Each row is a point. The points of each table are mixes of a few directions, plus a little noise. Count the directions of each table, and those that both share. Where both have some left over, give the other angles between the two spaces (their principal angles), to ten degrees, smallest first.

First:
|  0.014 | -0.017 |
| -0.005 |  0.004 |
|  0.049 | -0.058 |
| -0.061 |  0.071 |
Second:
| -0.027 |  0.031 |
|  0.075 | -0.088 |
| -0.024 |  0.028 |
|  0.001 | -0.001 |
| -0.025 |  0.029 |
Directions: first 1, second 1, shared 1

First (7 x 4):
|  0.037 | -0.001 |  0.036 |  0.012 |
|  0.038 | -0.022 |  0.020 |  0.005 |
| -0.023 |  0.048 |  0.003 |  0.003 |
|  0.033 |  0.011 |  0.012 | -0.007 |
| -0.151 |  0.059 | -0.053 |  0.011 |
|  0.022 | -0.033 |  0.032 |  0.023 |
|  0.040 | -0.056 | -0.056 | -0.044 |
Second (7 x 4):
| -0.028 |  0.047 |  0.005 |  0.004 |
|  0.020 |  0.056 |  0.007 | -0.014 |
|  0.004 | -0.039 | -0.004 |  0.004 |
| -0.027 | -0.156 | -0.018 |  0.029 |
| -0.061 |  0.011 |  0.000 |  0.021 |
|  0.050 |  0.081 |  0.011 | -0.028 |
|  0.043 | -0.001 |  0.001 | -0.016 |
Directions: first 3, second 2, shared 2

First, 10 rows:
|  0.005 |  0.001 |  0.021 |  0.039 |  0.010 | -0.026 | -0.009 | -0.025 |
|  0.038 | -0.039 |  0.009 |  0.020 |  0.034 | -0.061 |  0.068 |  0.013 |
| -0.017 |  0.042 | -0.050 | -0.048 |  0.006 |  0.081 |  0.046 |  0.047 |
| -0.052 |  0.046 | -0.040 | -0.057 | -0.031 |  0.084 | -0.013 |  0.031 |
|  0.049 | -0.024 |  0.015 | -0.008 | -0.010 |  0.011 | -0.084 | -0.035 |
| -0.044 |  0.021 |  0.002 |  0.030 |  0.009 | -0.028 |  0.059 |  0.012 |
| -0.009 | -0.039 |  0.022 |  0.010 | -0.011 | -0.067 |  0.006 | -0.003 |
|  0.038 | -0.072 |  0.044 |  0.006 | -0.025 | -0.071 | -0.080 | -0.041 |
| -0.048 |  0.081 | -0.058 | -0.028 |  0.016 |  0.098 |  0.077 |  0.053 |
|  0.041 | -0.017 |  0.034 |  0.036 |  0.003 | -0.022 | -0.070 | -0.052 |
Second (10 x 8):
| -0.046 |  0.010 |  0.039 |  0.073 |  0.071 | -0.031 |  0.011 | -0.060 |
| -0.049 |  0.033 |  0.002 | -0.023 |  0.058 | -0.009 | -0.007 | -0.001 |
| -0.065 |  0.046 |  0.003 | -0.062 |  0.049 |  0.003 | -0.070 | -0.003 |
|  0.059 | -0.029 |  0.004 |  0.002 | -0.067 |  0.012 | -0.053 | -0.009 |
|  0.028 | -0.031 | -0.015 | -0.003 | -0.094 |  0.031 | -0.004 |  0.014 |
| -0.042 |  0.023 |  0.010 | -0.015 |  0.035 | -0.005 | -0.042 | -0.017 |
| -0.008 | -0.044 | -0.008 |  0.082 | -0.062 |  0.018 |  0.119 |  0.004 |
|  0.015 | -0.037 |  0.016 |  0.048 | -0.077 |  0.015 | -0.035 | -0.038 |
|  0.059 |  0.002 | -0.039 | -0.045 |  0.016 | -0.007 |  0.080 |  0.074 |
|  0.049 |  0.028 | -0.013 | -0.058 |  0.067 | -0.028 | -0.005 |  0.041 |
Directions: first 4, second 4, shared 2; angles 30, 80

First, 10 rows:
|  0.025 | -0.037 | -0.030 |  0.089 | -0.029 |  0.038 |  0.021 |  0.021 |  0.021 | -0.055 | -0.005 |
|  0.023 | -0.017 | -0.013 |  0.035 | -0.002 |  0.012 |  0.013 |  0.015 |  0.007 | -0.035 | -0.004 |
| -0.002 |  0.026 |  0.033 |  0.036 |  0.018 |  0.036 | -0.065 | -0.010 |  0.036 | -0.031 | -0.004 |
| -0.019 | -0.040 | -0.102 | -0.061 | -0.028 | -0.066 |  0.033 | -0.002 | -0.056 |  0.067 | -0.078 |
|  0.004 |  0.015 |  0.043 | -0.008 |  0.010 |  0.007 |  0.015 |  0.002 |  0.005 | -0.005 |  0.046 |
|  0.042 |  0.007 |  0.016 |  0.042 |  0.038 |  0.027 | -0.035 |  0.015 |  0.029 | -0.073 | -0.012 |
| -0.012 |  0.003 | -0.048 | -0.120 |  0.026 | -0.082 |  0.004 | -0.009 | -0.058 |  0.070 | -0.060 |
|  0.013 |  0.007 | -0.007 | -0.018 |  0.027 | -0.012 | -0.024 |  0.002 | -0.003 | -0.012 | -0.028 |
|  0.036 |  0.025 |  0.063 |  0.019 |  0.043 |  0.026 | -0.011 |  0.013 |  0.026 | -0.059 |  0.043 |
| -0.111 |  0.011 |  0.045 | -0.015 | -0.103 |  0.014 |  0.049 | -0.046 | -0.009 |  0.133 |  0.103 |
Second:
| -0.002 |  0.006 |  0.026 |  0.028 | -0.012 |  0.025 | -0.017 |  0.058 |  0.033 | -0.010 |  0.011 |
| -0.008 | -0.003 | -0.021 | -0.026 |  0.001 | -0.021 |  0.007 | -0.018 | -0.017 |  0.019 | -0.010 |
|  0.012 |  0.005 |  0.025 |  0.036 |  0.003 |  0.029 | -0.008 |  0.010 |  0.022 | -0.032 |  0.017 |
|  0.019 |  0.001 |  0.011 |  0.036 |  0.011 |  0.023 | -0.002 | -0.033 |  0.008 | -0.045 |  0.023 |
|  0.021 |  0.000 |  0.012 |  0.042 |  0.016 |  0.023 |  0.002 | -0.044 |  0.008 | -0.048 |  0.025 |
|  0.037 | -0.003 |  0.010 |  0.055 |  0.029 |  0.034 |  0.010 | -0.083 |  0.003 | -0.073 |  0.035 |
| -0.038 | -0.018 | -0.089 | -0.138 | -0.007 | -0.106 |  0.039 | -0.057 | -0.090 |  0.114 | -0.060 |
| -0.011 |  0.003 |  0.020 |  0.008 | -0.013 |  0.013 | -0.016 |  0.061 |  0.025 |  0.008 | -0.003 |
| -0.065 |  0.012 |  0.022 | -0.053 | -0.058 | -0.020 | -0.042 |  0.223 |  0.038 |  0.109 | -0.050 |
|  0.031 | -0.006 | -0.007 |  0.035 |  0.031 |  0.016 |  0.020 | -0.101 | -0.012 | -0.056 |  0.028 |
| -0.002 | -0.003 | -0.013 | -0.022 | -0.002 | -0.017 |  0.005 | -0.013 | -0.011 |  0.016 | -0.008 |
Directions: first 4, second 2, shared 1; angles 80

First, 11 rows:
| -0.001 |  0.042 |  0.004 |  0.021 |  0.007 | -0.009 |  0.032 | -0.052 | -0.002 | -0.025 |  0.020 | -0.022 |
| -0.042 | -0.249 | -0.126 | -0.014 |  0.038 |  0.033 | -0.045 |  0.116 |  0.007 |  0.019 | -0.149 |  0.132 |
|  0.040 |  0.055 | -0.003 |  0.018 | -0.030 | -0.039 | -0.006 | -0.049 | -0.015 |  0.011 |  0.006 | -0.047 |
|  0.011 |  0.078 |  0.064 | -0.015 | -0.013 |  0.004 |  0.004 |  0.002 |  0.007 |  0.004 |  0.058 | -0.034 |
|  0.026 |  0.024 |  0.019 | -0.013 | -0.026 | -0.007 | -0.026 |  0.014 | -0.001 |  0.029 |  0.010 | -0.013 |
|  0.023 | -0.028 | -0.031 |  0.011 | -0.020 | -0.023 | -0.024 | -0.003 | -0.012 |  0.020 | -0.036 | -0.002 |
| -0.003 |  0.023 |  0.032 | -0.014 | -0.001 |  0.009 | -0.002 |  0.014 |  0.007 |  0.003 |  0.022 | -0.003 |
| -0.023 |  0.056 |  0.010 |  0.025 |  0.025 |  0.000 |  0.052 | -0.066 | -0.001 | -0.053 |  0.041 | -0.026 |
| -0.032 | -0.028 | -0.005 | -0.006 |  0.027 |  0.025 |  0.014 |  0.015 |  0.011 | -0.020 |  0.000 |  0.028 |
|  0.009 |  0.088 |  0.081 | -0.025 | -0.013 |  0.012 |  0.003 |  0.007 |  0.009 |  0.008 |  0.076 | -0.036 |
| -0.002 | -0.061 | -0.047 |  0.012 |  0.004 | -0.005 | -0.008 |  0.003 | -0.004 | -0.001 | -0.046 |  0.023 |
Second:
| -0.011 | -0.042 | -0.012 |  0.013 | -0.025 | -0.009 | -0.009 |  0.031 |  0.013 |  0.020 | -0.023 | -0.012 |
| -0.027 |  0.028 | -0.089 | -0.003 | -0.036 | -0.021 |  0.024 | -0.095 | -0.077 | -0.024 | -0.004 |  0.014 |
|  0.004 | -0.044 | -0.004 |  0.013 | -0.018 | -0.007 | -0.011 |  0.049 |  0.017 |  0.038 | -0.022 | -0.037 |
| -0.007 | -0.019 |  0.044 |  0.006 |  0.015 |  0.012 | -0.013 |  0.039 |  0.043 | -0.015 |  0.000 |  0.027 |
|  0.009 |  0.080 | -0.070 | -0.023 | -0.006 | -0.017 |  0.033 | -0.112 | -0.092 | -0.013 |  0.021 | -0.013 |
| -0.022 | -0.076 |  0.092 |  0.022 |  0.018 |  0.030 | -0.033 |  0.109 |  0.108 | -0.023 | -0.012 |  0.054 |
|  0.040 |  0.063 |  0.007 | -0.020 |  0.031 |  0.003 |  0.012 | -0.034 | -0.029 |  0.012 |  0.027 | -0.031 |
|  0.014 | -0.032 |  0.107 |  0.005 |  0.045 |  0.032 | -0.027 |  0.099 |  0.095 | -0.003 |  0.009 |  0.022 |
|  0.004 |  0.048 | -0.074 | -0.011 | -0.022 | -0.022 |  0.024 | -0.086 | -0.080 |  0.007 |  0.003 | -0.028 |
Directions: first 3, second 3, shared 0; angles 40, 40, 50

First:
| -0.014 | -0.038 |  0.028 |  0.019 | -0.048 | -0.004 | -0.014 | -0.016 | -0.014 | -0.075 |  0.046 | -0.007 |  0.004 | -0.026 | -0.008 |  0.058 | -0.030 | -0.024 |
| -0.010 |  0.028 | -0.032 | -0.011 |  0.063 | -0.034 |  0.028 |  0.000 | -0.001 |  0.087 | -0.049 |  0.057 | -0.009 |  0.067 |  0.017 | -0.036 |  0.098 |  0.076 |
|  0.047 |  0.050 | -0.023 | -0.017 |  0.001 |  0.031 |  0.001 |  0.062 |  0.043 |  0.072 | -0.037 | -0.058 |  0.024 |  0.009 | -0.027 | -0.107 | -0.051 | -0.010 |
| -0.023 | -0.012 | -0.001 | -0.031 |  0.068 |  0.032 | -0.011 | -0.061 | -0.031 | -0.035 | -0.011 |  0.021 | -0.051 | -0.065 |  0.063 |  0.068 |  0.004 | -0.070 |
| -0.012 |  0.011 | -0.016 | -0.023 |  0.068 |  0.010 |  0.003 | -0.031 | -0.014 |  0.024 | -0.032 |  0.029 | -0.033 | -0.015 |  0.044 |  0.013 |  0.036 | -0.015 |
|  0.038 |  0.029 | -0.011 |  0.017 | -0.047 | -0.018 |  0.013 |  0.074 |  0.044 |  0.065 | -0.007 | -0.034 |  0.051 |  0.064 | -0.061 | -0.100 | -0.012 |  0.065 |
| -0.025 | -0.023 |  0.010 |  0.011 |  0.000 | -0.020 |  0.004 | -0.029 | -0.022 | -0.027 |  0.018 |  0.035 | -0.011 |  0.007 |  0.011 |  0.051 |  0.036 |  0.018 |
| -0.041 | -0.066 |  0.041 |  0.057 | -0.088 | -0.066 |  0.005 | -0.025 | -0.031 | -0.088 |  0.078 |  0.046 |  0.021 |  0.038 | -0.029 |  0.095 |  0.040 |  0.067 |
| -0.034 | -0.030 |  0.012 |  0.005 |  0.014 | -0.015 | -0.001 | -0.048 | -0.032 | -0.043 |  0.018 |  0.042 | -0.022 | -0.012 |  0.029 |  0.074 |  0.037 | -0.001 |
|  0.043 |  0.023 | -0.001 |  0.014 | -0.063 |  0.008 | -0.002 |  0.071 |  0.043 |  0.029 |  0.004 | -0.063 |  0.048 |  0.025 | -0.059 | -0.085 | -0.061 |  0.014 |
|  0.030 |  0.025 | -0.007 | -0.040 |  0.036 |  0.077 | -0.026 |  0.003 |  0.015 | -0.005 | -0.024 | -0.066 | -0.021 | -0.089 |  0.026 | -0.025 | -0.096 | -0.118 |
Second (10 x 18):
|  0.012 | -0.043 |  0.010 |  0.095 | -0.032 | -0.073 | -0.017 |  0.060 | -0.024 |  0.035 |  0.060 |  0.074 |  0.030 |  0.023 | -0.008 | -0.012 |  0.035 |  0.075 |
| -0.012 |  0.036 | -0.011 | -0.078 |  0.026 |  0.062 |  0.015 | -0.050 |  0.021 | -0.028 | -0.049 | -0.061 | -0.026 | -0.020 |  0.006 |  0.010 | -0.030 | -0.061 |
| -0.012 |  0.042 | -0.010 | -0.090 |  0.030 |  0.070 |  0.016 | -0.058 |  0.024 | -0.030 | -0.054 | -0.067 | -0.029 | -0.022 |  0.005 |  0.012 | -0.033 | -0.070 |
| -0.013 |  0.041 | -0.011 | -0.089 |  0.029 |  0.069 |  0.016 | -0.055 |  0.024 | -0.031 | -0.054 | -0.066 | -0.027 | -0.019 |  0.005 |  0.012 | -0.033 | -0.070 |
| -0.004 |  0.014 | -0.004 | -0.031 |  0.008 |  0.024 |  0.005 | -0.019 |  0.006 | -0.012 | -0.020 | -0.025 | -0.010 | -0.008 |  0.002 |  0.004 | -0.011 | -0.024 |
|  0.012 | -0.037 |  0.010 |  0.081 | -0.025 | -0.063 | -0.013 |  0.052 | -0.022 |  0.031 |  0.050 |  0.060 |  0.026 |  0.020 | -0.006 | -0.011 |  0.030 |  0.066 |
| -0.006 |  0.017 | -0.004 | -0.034 |  0.012 |  0.027 |  0.006 | -0.021 |  0.009 | -0.012 | -0.020 | -0.028 | -0.009 | -0.008 |  0.003 |  0.004 | -0.012 | -0.027 |
| -0.009 |  0.026 | -0.007 | -0.056 |  0.019 |  0.042 |  0.008 | -0.036 |  0.013 | -0.020 | -0.034 | -0.044 | -0.017 | -0.012 |  0.004 |  0.007 | -0.021 | -0.046 |
|  0.025 | -0.079 |  0.020 |  0.172 | -0.055 | -0.133 | -0.030 |  0.109 | -0.044 |  0.063 |  0.108 |  0.130 |  0.054 |  0.041 | -0.008 | -0.023 |  0.066 |  0.136 |
|  0.004 | -0.011 |  0.003 |  0.028 | -0.009 | -0.024 | -0.005 |  0.018 | -0.008 |  0.012 |  0.017 |  0.022 |  0.009 |  0.008 | -0.001 | -0.004 |  0.011 |  0.022 |
Directions: first 3, second 1, shared 0; angles 40
